Every row gives one point. Examples show where two turns around zero, p and q, send a point. Write where each new point lands after one turn and then the other. Backwards means that the second turn is done in reverse. Each puzzle has new turns, and all numbers are rounded.

Turn p:
[-21  30] => [-22 -29]
[-19 -18] => [ 23 -13]
[ 37 -15] => [ 3 40]
[36 16] => [-26  29]
[-33 -14] => [ 24 -27]
Turn q:
[-42 -19] => [-42  20]
[22 -9] => [  7 -23]
[20 29] => [35  3]
Where do these land?
q, then p: [  2 -18] => [16 -8]
q, then p: [ 2 -5] => [ 5 -1]
p, then q: [ 4 53] => [-43  31]
p, then q: [-38 -29] => [  5 -48]
q, then p: [31 -2] => [18 25]

Turn p:
[ 32 -14  16 -10] => [ -3 -19  33 -12]
[ -3  43 -12 -24] => [ 16  45   1 -18]
[-21  32 -32  29] => [ 34  23 -35  22]
[-30 -32  29  34] => [-36 -24 -13  43]
[ 11 -16  -5 -34] => [-10  -8   7 -37]
[ 26   7 -16  41] => [ 42 -18   4  24]
[-14 -20  20 -37] => [-42   2   5 -24]
Turn q:
[-13   4 -11  -2] => [  2 -14 -10   4]
[-14  36   9 -22] => [ 18   4 -38 -18]
[-20 -25 -16  37] => [-37 -25  11  23]
[ 44 -20  13  37] => [-23  39  38  21]
[  9  30  24 -12] => [ 11  28 -22 -17]
[ 27   6 -32 -56] => [69 -7 11  1]
[-32 -31  13  18] => [-40 -25  10 -14]
Where do these land?
q, then p: [-4 26 20 32] => [ 15  27 -34   5]
p, then q: [-50 -19  25  16] => [-33 -39 -23  25]
q, then p backwards: [  7  30 -62  25] => [-20   5   2  71]
q, then p: [ -4  -2  12 -26] => [ -3   1  13 -25]
p, then q backwards: [ 17 -29   4 -20] => [-24 -28  10  -9]
p, then q: [ 33  -6   0 -27] => [ 14   8  11 -38]

Turn p:
[-13 -33 -14  -2   0  -3 -22 -53] => [-16  25 -39  10  35 -15 -27  11]
[  1  26 -47 -36 -28 -27   3   0] => [ 61  -5 -25  29 -10 -14   9   6]
[  5  41 -47 -37  25  11 -19  22] => [ 31  23 -12  42 -54  21   6 -11]
[ -8  26 -33  48  36  49  15 -20] => [-45  36  29  37 -30 -42   3 -16]
[-22  -7  20 -10 -35  29  18  14] => [-23 -42 -12  -2   0   0  33  10]
[-27 -28  24  38 -42 -24  13  26] => [ -6 -35   5 -58   7 -29   7  32]
[ -9 -35  37  -3  15  -1 -14 -16] => [-29  10 -13 -26  31  24  -9   3]
[ 24 -21 -20  28   9  35 -15 -17] => [-35   6  12  29  -3  -9 -40   9]
[ 28  21  35  21  32 -18  35  27] => [  9   5  67 -25   2  16  16 -22]
[ 13 -21  20 -27  20 -21  -2  -8] => [10 14 -2 -9 30 36 -4  2]
[  8  31  24 -19 -32 -28 -11  24] => [ 40 -37  -8 -24  -8  12   6 -25]
Turn q:
[ 18 -23  51 -16  15  30   5 -42] => [  4   8  11  60  16 -17 -29 -38]
[  1 -10  22 -15 -44 -31  -5  43] => [-16   4  17 -51  39 -31   1   3]
[ 6 35 14  7 23 37  4 -5] => [ 12  35 -11  30 -24  -4 -16  14]
[-37 -41   2 -11 -52  -7 -14  37] => [-38 -33  39 -50   8 -24 -16   2]
[-21  17 -25  34 -22 -26  -8  -4] => [ 19 -14 -10 -44 -29   5  16  -6]
[-52 -13 -12 -23  -4 -34   5  21] => [-10 -49  11 -21   5 -26  23  30]
[ 37  -2   7  25  46  25  34 -19] => [ 37  18 -12  47  10  39 -25   2]
[ 39  20 -37   8  26  33  -2 -18] => [ -3  33 -17  30 -22  51   9   0]
[-19  -1  -8 -29 -32 -27  11  -1] => [ -4 -15  29 -19   8 -20  35  -1]
[ 28  19 -13  19  43   1 -29 -12] => [  0  15 -56  18 -11  25   2  -5]
Where do these land?
q, then p backwards: [ 30  32 -23   2 -18  -9   9  28] => [-29 -18  10  -9  38 -27  10  11]
q, then p: [-39 -23  21  16 -38 -18  32  38] => [ 17  -3 -11 -27  19  73 -11   4]
q, then p: [-38  12  -6   5  17   0  28 -28] => [  3 -35  30  -9  17  -5 -23  21]
q, then p: [-24 -46  17   6 -29  19  10  -1] => [-21  -1 -28 -34  26  26 -22  -8]
p, then q: [-13 -25  25  15  30  24 -30  24] => [-31  -4  28   0 -36 -35   0  16]
p, then q: [  2   6  17  27  38  35  -8 -33] => [ 21 -20 -13   9 -47 -39   7  -5]
q, then p: [ -8  12  14 -27  37 -35  33 -24] => [  7  16  65  -5  11  -9 -13  23]
q, then p: [  8 -44 -39  20 -37  -2 -42   0] => [-36   2 -62  25  24   9  24   7]
p, then q: [ 33   9  19 -24 -10 -32 -36 -13] => [-32  14 -21  33  -9  29   1 -31]
q, then p: [ 14  38 -26 -16   1  37 -34 -28] => [  1 -28 -10   6  -8 -63  27 -16]
p, then q: [ 33  29 -18 -24   9 -19  38  36] => [ 26  46  15   4  33   8 -37 -23]
